Each row of a before or after table is a point. The points were changed in one or more steps. Then noise was added and the rows were shuffled. The steps act on how far a point lies along the listed directions, d1 being the first. Write out the steps. A step turns or swaps two directions, mirrors them in a line or flattens them onto one, adds a multiple of one to another, or multiplies one. Angles are multiples of 10 degrees, from the lower direction toward the higher: turns from -170 to 170, lines from 10 to 170 but not 90. Use the fewest steps. Two steps may share a direction if one is a turn and the other turns, adds or multiplies; they go together, in the order done. Otherwise the lowest direction goes first.
(in the rows, 128 means zero)

Directions:
(1): [117  69]
(2): [ 69 139]
Before (14 x 2)
[[138 178]
 [164 120]
 [ 73 179]
 [127 168]
 [149  91]
 [160  73]
 [ 94 202]
 [129 192]
 [149 163]
 [ 79 218]
 [147  78]
 [ 83 199]
 [122 160]
 [ 76 185]]
After (14 x 2)
[[111 144]
 [ 95 156]
 [174  90]
 [ 73 176]
 [122 133]
 [111 141]
 [ 63 181]
 [ 58 190]
 [ 70 175]
 [ 73 171]
 [152 105]
 [111 141]
 [163  99]
 [160 103]]
Steps: flatten d1 and d2 onto the line at 120 degrees

Directions:
(1): [196  94 158 152]
(2): [159 127  49 134]
(3): [102 129 124 209]
(4): [ 97  50 116 119]
Before (12 x 4)
[[136 126 170 168]
 [136 129 150 125]
 [139 185 161 151]
 [145 107  76 105]
 [ 82 163 173  43]
 [ 90 154 108  31]
 [112  94  47 123]
 [133 105  71  66]
 [ 96 134 124  95]
 [ 76 132 118  42]
 [127 167 163 187]
 [139 102  56 133]]
After (12 x 4)
[[121 101  71  87]
 [203  54 106 141]
 [158 104 126 132]
 [ 95 153 167 144]
 [150  77  57 110]
 [117  57  89  61]
 [110  98  89  67]
 [154 218 174 151]
 [124 140 130 158]
 [215 106 144 194]
 [218  92  93 139]
 [123 204 188 137]]
Steps: turn d2 and d3 by 60 degrees; turn d1 and d3 by 140 degrees; multiply d4 by 1.6

Directions:
(1): [175 147  71  70 162 192 129 129]
(2): [218 104 137 139 149  76  89  97]
(3): [103 156  87 189 163 141 125  49]
(4): [ 93  57  98  99 190  87 161 127]
Before (9 x 8)
[[ 87 176 162 147  57 131 116 165]
 [ 75 188 161 236  46 164 124 121]
 [146 140 126  94 127 139 130 164]
 [120 114 213 177  42  72 145 165]
 [118 195 184 225  58 130  70  81]
 [161 199 105 134  82 175 119 112]
 [145 106 124 100 146 116 114 161]
 [134 135 137 118 158 111 129 105]
 [185  85 142  68 129  97 118 172]]
After (9 x 8)
[[146 218 139 188  93 174  80  69]
 [167 177 136 118  55 150 121 147]
 [129 132 156 122 105 111 131 163]
 [127  96 141 123 136  95 118 159]
 [142 132 129 101 160 124 134 117]
 [139  89 166 125 107  55 115 142]
 [ 92 141 157 245  99  89 137  73]
 [ 76 190 147 183  69 127 113 124]
 [ 92 202 116 216  76 207 128 103]]
Steps: add 0.3 times d4 to d3; turn d1 and d3 by -70 degrees
